Each row is a point. Each copy is the shape, with its points in the same order, stretched, turned, moved and blurred by noise. Say if it was mirrored as well.

Shape (5 x 2):
[[ 0.17  0.53]
 [-0.93  0.27]
 [ 0.07 -0.21]
 [ 0.26 -0.10]
 [ 0.29 -0.31]]
Copy 1, 5 rows:
[[-0.37  0.02]
 [-0.17 -0.69]
 [ 0.14  0.04]
 [-0.01  0.17]
 [ 0.16  0.30]]
Copy 1 is: only turned
Copy 2, 5 rows:
[[-0.72  0.10]
 [ 0.13 -0.80]
 [ 0.15  0.37]
 [-0.03  0.53]
 [ 0.16  0.67]]
Copy 2 is: only turned

Shape:
[[ 1.08  0.17 -0.36]
 [-0.21  0.11  0.32]
 [-0.27  0.27 -0.22]
 [ 0.44 -1.08  0.42]
 [ 0.04  0.46 -0.11]
 [-0.24  0.34 -0.20]
 [ 0.17  0.06 -0.20]
 [-0.11 -0.06 -0.30]
 [-0.19 -0.25 -0.01]]
Copy 1, 9 rows:
[[ 0.99  0.35  0.46]
 [-0.18 -0.14 -0.38]
 [-0.24  0.44 -0.19]
 [ 0.11 -1.17  0.52]
 [ 0.04  0.43 -0.37]
 [-0.25  0.40 -0.25]
 [ 0.13  0.22  0.11]
 [-0.23  0.19  0.19]
 [-0.40 -0.17  0.01]]
Copy 1 is: mirrored
Copy 2 (9 x 3):
[[-0.77 -0.82 -0.16]
 [ 0.15  0.39 -0.15]
 [ 0.44 -0.07 -0.26]
 [-0.43 -0.19  1.05]
 [ 0.12 -0.05 -0.47]
 [ 0.36  0.04 -0.36]
 [ 0.08 -0.32 -0.08]
 [ 0.37 -0.26  0.10]
 [ 0.25 -0.03  0.25]]
Copy 2 is: mirrored
Copy 3, 9 rows:
[[-0.51 -0.56 -0.70]
 [-0.27  0.19  0.35]
 [-0.25  0.36 -0.12]
 [ 0.95 -0.68  0.27]
 [-0.60  0.19 -0.12]
 [-0.33  0.41 -0.05]
 [-0.12  0.01 -0.23]
 [ 0.11  0.13 -0.15]
 [ 0.36  0.06  0.13]]
Copy 3 is: mirrored
Copy 4, 9 rows:
[[-0.28  0.57  0.47]
 [-0.05 -0.42 -0.17]
 [ 0.38 -0.29  0.07]
 [-0.96 -0.69  0.64]
 [ 0.21 -0.04 -0.03]
 [ 0.43 -0.18  0.04]
 [ 0.06 -0.08  0.23]
 [ 0.24 -0.29  0.29]
 [-0.04 -0.49  0.21]]
Copy 4 is: only turned

Shape, 8 rows:
[[ 0.53  0.30  0.08  0.57]
 [-0.10 -0.01  0.08 -0.30]
 [-0.34 -0.22  0.19 -0.10]
 [ 0.46 -0.18 -0.31 -0.11]
 [ 0.59  0.07 -0.52  0.68]
 [ 0.58  0.20 -0.30  0.13]
 [ 0.68 -0.13 -0.02  0.31]
 [-0.16 -0.10  0.00 -0.56]]
Copy 1, 8 rows:
[[ 0.18 -0.60  0.07 -0.21]
 [ 0.21  0.20 -0.21 -0.10]
 [ 0.11  0.16 -0.15  0.10]
 [ 0.69 -0.07  0.09 -0.13]
 [ 0.49 -0.52  0.45 -0.20]
 [ 0.50 -0.28  0.11 -0.31]
 [ 0.57 -0.49  0.06 -0.06]
 [ 0.33  0.36 -0.24 -0.11]]
Copy 1 is: only turned
Copy 2:
[[-0.72  0.30  0.08  0.62]
 [-0.14 -0.33 -0.25 -0.17]
 [ 0.14 -0.50 -0.51  0.02]
 [-0.27  0.49  0.23 -0.16]
 [-0.23  0.72  0.42  0.72]
 [-0.52  0.44  0.34  0.05]
 [-0.55  0.74  0.02  0.23]
 [-0.04 -0.40 -0.25 -0.49]]
Copy 2 is: mirrored
Copy 3 (8 x 4):
[[-1.07 -0.09 -0.48 -0.09]
 [ 0.37  0.04  0.32  0.05]
 [ 0.43 -0.14  0.44 -0.36]
 [-0.12 -0.48 -0.30  0.49]
 [-0.80 -0.58 -1.18  0.18]
 [-0.51 -0.22 -0.64  0.47]
 [-0.86 -0.52 -0.30  0.18]
 [ 0.68  0.01  0.42  0.20]]
Copy 3 is: only turned
Copy 4 (8 x 4):
[[-0.03  0.74 -0.22 -0.16]
 [ 0.00 -0.34 -0.16 -0.08]
 [-0.02 -0.26  0.14  0.02]
 [ 0.45  0.03 -0.09 -0.32]
 [ 0.51  0.73 -0.10  0.13]
 [ 0.36  0.27 -0.31 -0.18]
 [ 0.24  0.59  0.00 -0.50]
 [ 0.13 -0.62 -0.18 -0.13]]
Copy 4 is: only turned

Shape (10 x 4):
[[-0.18 -0.94  0.19 -0.31]
 [-0.01 -0.17 -1.01 -0.10]
 [ 0.31 -0.03  0.21  0.46]
 [-0.07  0.02  0.21 -0.17]
 [-0.50 -0.23 -0.08 -0.44]
 [ 0.11 -0.12  0.14  0.66]
 [ 0.23 -0.05  0.15 -0.20]
 [ 0.17 -0.09  0.13 -0.34]
 [ 0.38  0.07  0.22 -0.06]
 [ 0.02 -0.08 -0.81 -0.40]]
Copy 1, 10 rows:
[[ 0.26  0.71 -0.59  0.02]
 [-0.63 -0.08 -0.13 -1.04]
 [ 0.37 -0.33 -0.56  0.20]
 [ 0.28  0.03 -0.11  0.29]
 [ 0.12  0.37  0.16 -0.06]
 [ 0.41 -0.35 -0.45 -0.06]
 [ 0.04  0.20 -0.41  0.36]
 [-0.01  0.23 -0.31  0.48]
 [ 0.07  0.01 -0.51  0.45]
 [-0.62  0.14 -0.02 -0.70]]
Copy 1 is: only turned
Copy 2:
[[-0.74 -0.43  0.45  0.79]
 [-0.10  0.56 -0.49  0.57]
 [-0.23 -0.51 -0.13 -0.50]
 [ 0.00 -0.24  0.27  0.12]
 [ 0.11 -0.01  0.27  0.84]
 [-0.18 -0.64 -0.48 -0.39]
 [-0.21 -0.23  0.37 -0.06]
 [-0.21 -0.10  0.47  0.14]
 [-0.14 -0.28  0.28 -0.30]
 [ 0.03  0.61  0.00  0.59]]
Copy 2 is: only turned
Copy 3:
[[ 0.27  0.09 -0.50 -1.00]
 [-0.33 -0.09 -0.61  0.44]
 [ 0.62 -0.65  0.18  0.26]
 [ 0.10 -0.03  0.25 -0.46]
 [-0.12  0.51 -0.07 -0.70]
 [ 0.85 -0.45  0.08  0.40]
 [ 0.03 -0.40  0.10 -0.35]
 [-0.12 -0.30  0.03 -0.48]
 [ 0.10 -0.62  0.20 -0.17]
 [-0.53 -0.10 -0.44  0.12]]
Copy 3 is: mirrored

Shape, 11 rows:
[[-0.14 -0.46  0.53  0.20 -0.22  0.27]
 [-0.32  0.69 -0.33 -0.57  0.20 -0.26]
 [-0.65 -0.22  0.01 -0.43  0.37 -0.34]
 [ 0.42 -0.44 -0.11  0.31 -0.27 -0.22]
 [-0.32 -0.76  0.00  0.13 -0.37  0.57]
 [-0.25 -0.13  0.23 -0.49  0.12 -0.01]
 [ 0.30 -0.57 -0.26  0.42 -0.16 -0.26]
 [ 0.51 -0.40  0.31 -0.53  0.32  0.06]
 [-0.94  0.81 -0.60 -0.15  0.27  0.06]
 [ 0.56 -0.55 -0.24  0.35  0.17  0.39]
 [ 0.47 -0.37 -0.63  0.03 -0.37  0.19]]
Copy 1, 11 rows:
[[ 0.07  0.22  0.00  0.76  0.09 -0.41]
 [ 0.29  0.17 -0.02 -0.79 -0.10 -0.24]
 [-0.20  0.35 -0.68 -0.05 -0.18 -0.30]
 [-0.28 -0.07  0.38  0.09  0.31 -0.20]
 [-0.23  0.67  0.38  0.90 -0.15 -0.30]
 [-0.02  0.14 -0.29  0.14 -0.17 -0.45]
 [-0.45  0.00  0.32  0.05  0.21 -0.06]
 [-0.09 -0.45 -0.10  0.13 -0.45 -0.23]
 [ 0.43  0.76  0.06 -0.74 -0.04  0.11]
 [-0.13 -0.13  0.52  0.27 -0.28  0.25]
 [-0.19  0.14  0.99 -0.09 -0.14 -0.11]]
Copy 1 is: mirrored
Copy 2:
[[-0.31  0.50  0.10  0.35  0.32  0.28]
 [ 0.02  0.23  0.11 -0.33 -0.19 -0.64]
 [-0.19  0.18 -0.35 -0.12  0.59 -0.63]
 [ 0.46 -0.11  0.08 -0.09  0.42  0.46]
 [ 0.06  0.65  0.29  0.68  0.25  0.25]
 [-0.03  0.41 -0.14 -0.13  0.33 -0.23]
 [ 0.46 -0.20 -0.13  0.04  0.55  0.30]
 [ 0.49  0.49 -0.61 -0.08  0.20  0.45]
 [-0.54  0.17  0.39  0.43 -0.48 -1.09]
 [ 0.52  0.25 -0.39  0.74 -0.09  0.57]
 [ 0.88  0.16  0.10  0.12  0.05  0.42]]
Copy 2 is: mirrored
